Each point is reached from the start by the listed moves, each made once or not at all, plus a little noise. Say if it took an odd or an even number of moves. Then give how often each move was made.
In the rows, zero is written as 128.

Moves:
(1): [152 170 115 134 161]
(2): [ 80 163 136 129 128]
(3): [106 159 201  27 151]
Start: [101  63  84 155 133]
Points:
[120 102  72 159 169] -> odd (1, 0, 0)
[ 66 135  75 168 159] -> even (1, 1, 0)
[ 78  92 155  53 161] -> odd (0, 0, 1)
[110  65  89 149 130] -> even (0, 0, 0)

Moves:
(1): [173 116 142 130 120 125 141 100 137 119 145]
(2): [134 148  94 125 127 130 120 125 118 139 140]
(3): [164 147 179  96 111 145  91 109 139 121  81]
(4): [145 125 161 203 137 108 110 126  73 148 111]
(5): [128 121 144 122 148 125 141  89 133 150 130]
(6): [176 124 153 130 135 209 121 145 126 127  95]
(7): [141 125 134 114  94 126 184 141 122 128 106]
(8): [129 113 151 122 166 118 144 201 121 150 130]
Start: [ 93 150 143 136 101  99 142 122 150 158 135]
Points:
[247 145 240  79 103 179 187 137 152 191  68] -> odd (1, 1, 1, 0, 1, 1, 1, 1)
[223 146 187 197  70 156 177 119  87 181  89] -> odd (1, 1, 0, 1, 0, 1, 1, 0)
[146 183 184  84  72 114 163  74 147 186  80] -> even (0, 1, 1, 0, 1, 0, 1, 0)
[ 94 123 185 124 158  88 169 157 146 203 140] -> even (0, 0, 0, 0, 1, 0, 0, 1)
[217 164 249 152 106 166 146 200  82 203  30] -> even (0, 1, 1, 1, 0, 1, 1, 1)
[205 140 170 116  82 173 209  85 147 180 112] -> odd (1, 1, 0, 0, 1, 1, 1, 0)

Moves:
(1): [158 121 139 133 134 104 165 108  99 126 154 113 124 157]
(2): [132 155 110 119 152 188 129 144 135 151 121 140 146 113]
(3): [112 142 149 154 131 137 110 118 134 141 140 118 129 142]
(4): [144 111 117 122 143 115 133  94 130 145 138 154 114 121]
(5): [129 135 136 112 142 134 123 133 118 133 113 150  88 133]
(6): [113 113 142 154  92 158 114 122 138 157 140  87  92 142]
(7): [118 113 138 138 102 141 162  97 150 135 124 129 113 181]
(8): [148 107 130 165 113 162 110 143 135 124  66 134 134 127]
(9): [165 149 134 103 124 105 102 112 148 169  99 114 100 119]
(10): [129 106 140  97 121 121 127  93  89 141 122 132 130 175]
(11): [150 124  99 155 146 105 134 142 127 164 150 127 131 120]
Start: [123 120 141  95 117  99 146 128 103 119 138 110 124 123]
Points:
[122  97 159  85 130  88 131  48  74 162 153 132 114 178] -> odd (0, 0, 1, 1, 0, 0, 0, 0, 0, 1, 0)
[157 160 145  55 124 159 150 102 142 195  82 132  57 159] -> even (0, 1, 0, 0, 1, 0, 1, 0, 1, 0, 0)
[179 117 188 125  88 178 109  72  83 230  81  51  81 203] -> odd (1, 1, 1, 0, 0, 1, 0, 1, 1, 1, 0)
[167 136 131  66 125 137 160  62 154 206 109 133  84 147] -> even (0, 1, 0, 1, 0, 0, 1, 0, 1, 0, 0)
[155 114 136 141 113 165 207 104 105 215 172  84  52 205] -> even (1, 1, 0, 0, 1, 1, 1, 0, 0, 0, 1)
[180 111 126 163  78 191 128 121 171 249  66  76  70 160] -> even (0, 1, 0, 0, 0, 1, 1, 1, 1, 0, 1)
[125 103 165 165  92 238 132  80 147 205  86 126  45 184] -> odd (0, 1, 1, 1, 1, 1, 1, 1, 0, 0, 0)

Moves:
(1): [163 126 137 131 149 116 128 112 134 132 142 105 108 134 130 142]
(2): [119 148 147 103 125 138 123 114 133 147 148 138 142  97 118 156]
(3): [116 130 114 127 111 115 136 102 141 102  95 124 129 105 130 118]
(4): [106 162 174 123 108 118 158  86  99 138 128 140 120 130 112 100]
(5): [120 112 145 160 135 136  73 127 140 139 136 129 125 104 124 140]
(6): [122 124 124 126 106 172 141 103 116 176  88  99 117 115 122 142]
(7): [119 109 137 135 177 113 147 145 126 143 124 125 183 136 127 158]
(8): [126 134 139 136 110 137 141 133 161 128 141 120 135 132 121 143]
(9): [141 121 103 153 151 143 132 103 138 123 143 124 142 146 117 117]
(10): [116 109 134 116 115 119 120 146 137 144 132 118 127 131 106 119]
(11): [148  91 134 150 109 126 133 117  92  94 139 108 160 133 140 115]
(12): [140 110 145 121 101 122 117 140 133 154 123 197 106 122 122 157]
(13): [145 130 120 114 130 118 103 125 137 133 121 102 145 133 173 103]
(14): [109 111 134 117 161 144  98 126 132 129 136 149 132 157 120 143]
Start: [125 140 137 111 146 118 178 116  92 108 120 143 113 108 129 137]
Points:
[103 165 249 125 183 114 178  64 121 168 170 129 157  73  97 204] -> even (1, 1, 0, 1, 1, 0, 1, 1, 0, 0, 0, 0, 0, 0)
[ 84  84 168  48 141 139 136  91 131 210  66 173 167  72 124 209] -> even (0, 1, 1, 0, 0, 1, 1, 0, 0, 1, 0, 1, 1, 1)
[141  68 188  79 186 109 133 120  75 141 143 187 210 117 158 198] -> even (0, 1, 0, 0, 0, 0, 1, 0, 0, 0, 1, 1, 1, 1)
[164  81 156 168 168 151 157  18 122 146 115  36 215  67 147 191] -> even (1, 1, 1, 0, 1, 1, 1, 1, 1, 0, 1, 0, 1, 0)
